Each point is reached from the start by the listed moves, each made 0, 1 or 2 times, or once backwards (-1), plus a little noise. Is the number of moves made odd or even? Then give how often each move was made.

Moves:
(1): [49  3 -9]
(2): [-1 34  1]
(3): [ 9 -1 46]
Start: [ -6 -30  19]
Points:
[-11  39  20] -> even (0, 2, 0)
[-14   7 -24] -> even (0, 1, -1)
[ -6 -64  17] -> odd (0, -1, 0)
[-37 -67 120] -> even (-1, -1, 2)

Moves:
(1): [ 54   4 -11  -4  -2 -11   8 -10]
(2): [-13  43   1 -16  -6 -14   6   4]
(3): [-3  5 51 -4  1  1 -5  5]
(4): [  2   7  -4  35 -10  -8   0   3]
(5): [  4   8  -4   6  47  -6 -20  -4]
(6): [ 4 12  5  5  4 45  5  4]
Start: [-18 -12  25 -26  15  18 -23  10]
Points:
[  60   94  108 -101   55  -28  -24    1] -> even (2, 2, 2, -1, 1, 0)
[ 94  24  61   2 -38  85  19  10] -> odd (2, 0, 1, 1, -1, 2)
[ 93 -48  98 -31  16 -34 -24  -9] -> even (2, -1, 2, 0, 0, -1)
[105  24 -42 -13  63  80 -11 -10] -> even (2, 0, -1, 0, 1, 2)
[ 23  43  53 -13  40 -64 -39   3] -> even (1, 1, 1, 1, 1, -1)

Moves:
(1): [ 39  14  -5 -12  -7  -5   3  -5  -2]
(2): [-14  32  19 -11  -1  -7  -8   0   1]
(3): [ 17 -17  39   5  -3  -8  -1   4  -3]
(4): [  8  20   8  49 -10  19   2 -16   5]
(5): [  4   5  -9   8  41 -14 -10 -10  -3]
(6): [ 12  13   3 -12  13  43   3   3   5]
(7): [ -6   0   9  -4   5 -13  47 -13 -20]
(8): [  5  11 -14   5   2   3   8  51 -16]
(9): [-8  9 -4 -8 -2 -9 20  1 50]
Start: [ -8 -16  -9 -30   7  34  11  20  15]
Points:
[ -38   29   54 -101  121   60  -62   -6  102] -> even (-1, 2, 1, -1, 2, 2, -1, -1, 1)
[ 63 118  19 -19  59 -19  30  30  94] -> odd (2, 2, 1, 1, 2, 0, 0, 1, 2)
[ 65 121  46  39 -13 109 -27 101  16] -> even (1, 2, 1, 2, 0, 1, -1, 2, 0)

Moves:
(1): [ 19   4   6  13   0  -4   7   0  -3   9   9 -10 -15  -4   3]
(2): [-8 25  5  1  8 11 10  4  0  0 -2  1  7 -6 -2]
(3): [-16  18  42   2  -5   8 -16   9   6 -12  14 -11   8  -9 -16]
(4): [-13  -3   0  38 -10  20   9   8  -2  10 -28 -21  11  -7  -2]
(5): [  1 -11   9   7  26   2   1  -6   9 -12   1  -3  -3   3  -9]
(6): [ 1 -3 -2 -4  1 25  5  3 -3 -2 -1 -3 -6 -5 -5]
(7): [  4 -29   4 -18  10   5  24 -17   5  12  -2   2   3  -5  21]
(8): [  3  -6  15  -3   9  -3  13  29   8 -10  -2  11   1  14   1]
(9): [ -4   1   1   5  -4   2  -4  -1  29  -2  -2  -5 -13  11   9]
(10): [ 10  -4  -5  -3   9  -2 -19   4   8  36  -9  -8  -5   9   2]
(11): [ -9 -16 -15   7  15  -5 -18  10  -3   3  28  -7   1 -22  12]
(12): [ 4 -1 10  6  2 10 -1 -9 -2  7 10 39  5 -5  0]
Start: [ -1  -6  -1   1  -4  10   6   8  -2  16   8 -12   4   6 -12]
Points:
[ -32   -1   47   86    9   79   56  -12   21   75    3 -101   10  -72
   33] -> even (2, 2, 1, 2, 0, 0, 2, -1, 1, 0, 1, 0)
[ 10  15  81  61  38  51  31  96  55  24 -16 -99 -31  25 -28] -> even (2, 1, 1, 1, 1, 1, 0, 2, 1, 1, 0, -1)
[ 28 -91   8 -73  40  42  49 -77  49   1  -7 -44 -49  27   2] -> even (0, -1, 0, -1, 2, 2, 2, -1, 1, 0, -1, -1)
[ -2  -6  66 118  28  84   0 121   9  32  -1 -88 -16 -14 -51] -> odd (2, 0, 1, 2, 1, 2, -1, 2, 0, 1, 1, 0)

Moves:
(1): [ 36  -1  -8   5   2  13  -1  -1 -13  -2   5  -1  -4  -9   1  -5   6  -1]
(2): [  6  44  -1   4   5   9  -2  -5   0   0  10   3   7   6  -2  10 -11   4]
(3): [ 6 -6 33 -1  4  9  8  7  7 -4 -3  2  0 -3  2  3 -3  4]
(4): [-4 -5 -1 33  5 -2 -3 10 -5  1  0  7  4  8  6 -3 -1  0]
(5): [  0  -4  -6 -12  43 -12  -2  -2 -16   8   5  -8   9   7   4  -1   2  14]
(6): [-10  -7 -11  -5   7  45  -3  -3   9  13  -2   3  13  -9  -3  -3  -5  -3]
(7): [ -6   1  -7   7   7  -9  43   1  -2   3 -11  -2   8 -13   4  10  17   3]
(8): [  0   5  -7 -12  -3   1  -3  39  -3   7   5  -3   8   2   0   1   4   6]
(9): [14  0 -7  1  5 -8 -8  0 27 -4  0 -4  1 -7 -7  0 -7 10]
(10): [ 3  0  3  0 -8 -6 -4 -4  1 35 -1  7 -3  1  9 -2 -1  1]
(11): [-2 -8  3  2 -2 -2  8 -2  2  1 21  3  2 -1 -8 -9  5  2]
(12): [ 10  -7   0 -11  -3  -1   9   3   1  -7  -9  44   6   7  -6  -9 -10   4]
(13): [13  3  2  1 -5 -3 -7 -8 -1 -3 -2 -8 41  6 -1 -3  3  4]
(14): [ 11 -11  -3  -6   4   7  16   1  10   0   1 -12  -4  44   3   3   1  -3]
(15): [-3  2 -6 -7  1 -1  0 -1  8 -8  6 -4  2 -6 42 -6 -5  3]
(16): [ 0 -6 -3 -3 -4 -2 -5 -3  2  1  9  9  2 -3  3 30  1 -7]
(17): [-4  6  9 -2  5  3 -8 -2 13 -2  1 11 -4  2  5 -4 41 -7]
(18): [-5 -6 -1  2 -8  5 -2 -3 -4 -8 -1 -2 -3  5 -1  4  7 40]
Start: [-16  10  17  36 -21  -2  -2 -19  -1  -2  -1 -11  11 -30   0  12 -10  -1]
Points:
[ 58  26 -37  95  60  85  70 -37  51  48  19  38 108  56 -40  55  42 106] -> odd (1, 2, 0, 2, 1, 2, 2, 0, 2, 1, 1, 1, 1, 2, -1, 1, 1, 2)
[ 10 -21  24 -20  17  15  31  71  -7  44 -22  14 -17  79 -22  32  -9  56] -> even (0, 0, 1, 0, 1, 0, 0, 2, 0, 1, -1, 1, -1, 2, -1, 0, 0, 1)
[-15 -64  80 106 -83 -26 -73 -37  77 -13  -1  23  40 -72  40  51 -86  44] -> odd (-1, -1, 2, 2, -1, 0, -1, -1, 2, 1, 0, 0, 1, -1, 1, 2, -1, 1)
[ 55 -27 -10  13  -9 116 -20 -16   8 -55  -7  17 -44  58  -3   3  19  52] -> odd (2, 0, 0, 0, 0, 1, -1, 0, 0, -1, -1, 1, -1, 2, 0, 0, 1, 2)
[  89  116   47   -1   15   21 -121  -26   48   28   31  -49   84  -10
  -33   61   54   66] -> even (1, 2, 1, -1, 1, 0, -1, 1, 2, 1, -1, -1, 2, 0, -1, 1, 2, 1)
[ -79   -9  -20   14   31 -105   55  -66   69  -36  -17  -75  -49  -66
   90   -2  112   98] -> even (-1, -1, -1, -1, 1, -1, 2, -1, 2, 0, 0, -1, -1, 0, 2, -1, 2, 2)

Moves:
(1): [ 14   1   2  -4  -2  -7 -10   5   8  -7  -3   2  -1 -11  -8  -5  -3   1
  -7  -7 -11  -6   6   7   3]
(2): [ -1   9 -12  12   3   2   1 -11  17  21  18  10   2   2  -7 -13 -12   8
  -8   8   6  10   9 -21  -3]
(3): [-2  7 13 -2  6 -1  4  8 -9  2  2  0  1 -5 15 -8  0 -9 -1  6  1 -9  6  2
 15]
(4): [  8  11   0  14 -10   8  10   9   1   5  -4 -12  -6   7  -9  -6  -1 -13
  -3  -2   1  11   7  -5   6]
(5): [  4  12   1   6  12  -2   1  -3  -8  -3 -13  -2   1  -7  -2  -3  18  -1
  -8   5  -6   4  -2  -9 -12]
(6): [ -3  -3  11 -13   0   5   9   1   1  -1 -11  -4  -5 -10   6   1  -4   9
   1   5   1   2   0   4  -4]
(7): [  2  -4  -5 -14   6   0  21   1   4   6  10  -2  20  13   3   5  -5  -7
 -13   2   3  10   7   3 -14]
(8): [-13   3   2  -5   2  -4  -3   2   6 -10   5  -1   1   1   6  -7  -5   2
  -4  -3   9   4  -8  -3   1]
(9): [ -9 -12   4  -9   6  -6   5 -18   2  -3  -3  -1  -7  10   9  -4 -10 -13
  -5   4 -12   0   3  -8   2]
(10): [  0  -9   8   0   1   5  -3   3  -2   5  -6  11  -2  -5   4  -8   5 -13
   7  -8  -2  -2   6   3 -18]
(11): [  2   5   4  -4   2   2  -5   1   0   0   9 -10  -5  -9   0  11   3   0
   6   1  -2  17   5   3   0]
(12): [  2  -7   0  18   9  11   0  -4   4  -8  -4   2   3   7  13  -4  -6  15
 -10  -2   5  10   7   3   8]
(13): [ -8   1  -7  17  -2   0   9  -6  -2   2   8  -2  12  -2 -19  -9   5  -2
  14   5  -5  -2  15  -1   5]
(14): [  2  -1   3 -11  -2  -1  -8   6   0  -5  -5   1  -5  15   1  -3   1   5
   6   4   8   0  11  -6  -4]
(15): [-10   1  -4  -3 -12   1   2  14  -6  -6   7   3   4   2   7   0  -2   6
 -11  -5 -16   1   0 -18  -3]
(16): [-7  2  6  4 10  0  0  5  5  5 -6  0 -5  4  0  8 -3  1  3 -3 -3 -1  5  5
 -6]
(17): [  0  -1 -14  -2   5  -2   5  -1  11   4  -6  13  -3  -2  -4   1   4   0
   7 -13   0   9   3  -7  11]
(18): [ -1 -10  17   6  -2  -1  -3   0   5  14   4  11  20  17 -10   5   6   4
  -6  -9  -6   9   0  -9  11]
(19): [  5  -2   1   0  10  -9   5  11 -11   7  -3   2  -5   1  -9 -12  -3   9
  10   7  -5   9  -7  -2   2]
(20): [ -3 -11  -9   5   1   4  -5  11   9   5   3  -5   9   1   6 -13   6  -1
   2  11   1  -1  -7   4   7]
(21): [13  4 -3  7  1  1  0  2  3 -1 -1 -9  3 -3  7 -9  5  3 11 -9 -4 -4 -7 -5
 -6]
(22): [  4   4  -2   5   1  -8 -10   6  -7   4 -13  -5  10 -13  -1   3   0  -2
   3   4   2   4   3  -5   0]
(23): [ -3   1 -10   6 -10 -16  -3  -5   2   8   0 -11  -5   3   6 -13  15  12
 -12 -11   4  -4   3  16   8]
(24): [-5  6 -6 -9 -2  5 -5 -6  0  3  2  7  6 10  4 -7 -7  7 -2 -1 -2  0 -9 11
  7]
Start: [ 17  10   3  10  -3  -2 -16  -5  -8  25 -24 -10   2 -24   4   0   2  -8
   4   0  -8 -18  -7   0  -4]
Points:
[ 39 -50 -15   2  24 -15 -51 -11  26  60 -45  -5 100  49  71 -46  56  61
 -91 -26 -55  46  -3  16 -23] -> even (1, 0, -1, -1, 2, 0, 2, -1, 1, 1, 1, 2, -1, 1, 1, 0, 0, 2, 0, 2, 1, 1, 2, 2)
[ 49  20 -73  38  39 -35   9  -7  57  90 -72 -29  24   6  43 -75  -4  -9
 -23 -13   9   4  64  35  22] -> even (1, 1, 1, 1, 0, 0, 2, -1, 1, 0, -1, 1, 0, 1, -1, 2, 2, -1, 0, 1, 1, 2, 2, 1)
[  30  -19  -41   32   19 -108  -59   -5    7   18  -58  -32  -22  -17
   24  -96   28   36   25  -15  -35  -48  -29  -26   52] -> even (1, 0, 0, -1, 0, -1, -1, 1, 2, -1, -1, 0, 0, 1, 0, 0, 1, 0, 2, 1, 2, 1, 2, -1)
[-56 -23  80  61  71  47  32 -10 -10  80  -8  75  75  23  18 -72 -19  45
 -46  69 -86   3  54 -78  -3] -> even (0, 2, 2, -1, 2, 2, 0, -1, 1, 1, -1, 2, 2, 0, 2, 2, -1, 2, 1, 1, -1, -1, -1, 1)
[ 53  14   1  41  22  20  77 -46  53  49  -8 -36  53 -44 -97  17 -21 -30
 -30  29 -35 108  80 -37  11] -> even (2, 1, -1, 2, 1, 2, 2, 0, 1, -1, 2, 1, 2, -1, -1, -1, 1, 1, 0, 0, -1, 0, -1, -1)
[  24   48  -79  121   14  -52  -85  -33   58   51  -17  -31   45 -119
  -46  -74   75   61  -25   31   22    9   50   -8   62] -> odd (2, 2, 0, -1, 2, 0, -1, 1, -1, -1, 1, 1, 2, 0, -1, -1, 1, 0, -1, 2, -1, 2, 2, -1)
[ -22   17   11   31   10   11    6  -18   14   52    2   15   83   44
  -32   12  -21  -36   30  -64 -103   72   34  -85  -22] -> even (0, 0, -1, 1, 0, -1, 1, 1, 2, 1, 2, 0, 2, 0, 2, 2, 1, 2, 0, -1, 2, 1, -1, 2)
[  8  38  33  38   4 -20 -50  -5   0 112 -59  -5  12   4 -14  15  66 -77
 -28 -28 -14  76  51 -72 -31] -> even (-1, 1, 0, 2, 2, -1, 0, 0, 1, 2, 2, -1, -1, 1, 0, 1, 1, 2, -1, 0, -1, 2, 1, 0)
[-37   1  35 -58  10   1 -14  99 -15  96  -1  59  80  -7  46 -92 -50  29
  41  43  13   6 -13 -92 -42] -> even (-1, 2, 2, -1, -1, 2, 1, 2, -1, 2, -1, -1, 0, 2, 2, 0, 0, 1, 2, 1, 1, 2, -1, 1)
[-11   3 -58  70  16   4   9  48  34  83 -54 -17  14  -4 -42 -86  22  80
  66  29  38  69  29 -24  23] -> even (-1, 1, -1, 1, 0, 2, 0, 1, -1, 0, 0, 1, 2, 2, 0, 1, 2, 0, 2, 2, 0, 1, 1, 0)
